Every row gives one point. Any point is a mix of the corners, with weights that add up to 1. It lies inside the corners' shape when no weight is negative. Is each point inside? If not, which corners have a negative weight?

Corners:
(1): [26 -3 19]
(2): [ 95 -12  -1]
(3): [-13 -35  -1]
(4): [  3  53 -54]
Points:
[ 69 -37  15] -> outside (4)
[  1  11 -27] -> inside
[29 -3 14] -> inside
[ 38 -40  20] -> outside (4)
[ -3 -25  -1] -> inside
[ 45  38 -28] -> outside (3)
[-18  23 -25] -> outside (2)
[ 11 -12   5] -> inside
[ 24  49 -41] -> outside (3)

Corners:
(1): [-47 -95  15  29  63 -91 -11   3 -54]
(2): [ 50  -8  27  49  -4 -22  29 -54 -20]
(3): [-86 -21  -3  40 -14 -56  19  58 -24]
(4): [-48 -25 -22   0 -25  29  54 -38  30]
(5): [ 56  25 -37 -63  13  31 -44 -22   1]
(6): [ 58 -14  62 -69  36 -45 -32  60  18]
(7): [-43  15  64 -73   8   5 -16 -45 -14]
(8): [ 60 -25  29 -27 -28  16  12  64   0]
(9): [-67  -7 -49  35   4  78   7 -16  14]
(10): [ 30 -26 -61  15 -34  83 -51 -50  52]
Points:
[-12 -19 -19  13   6  15  -8  14  -2] -> outside (4, 7)
[  8 -15  30 -31  -5   4  -1  11  -6] -> inside
[ 23 -23   8 -39 -11  14 -24   9  22] -> outside (2, 9)
[ 25 -28 -13  10  -5  20  15 -17   9] -> outside (3, 7)
[-18   8  -1  -8 -12  20  -1  -2  17] -> outside (1, 8)
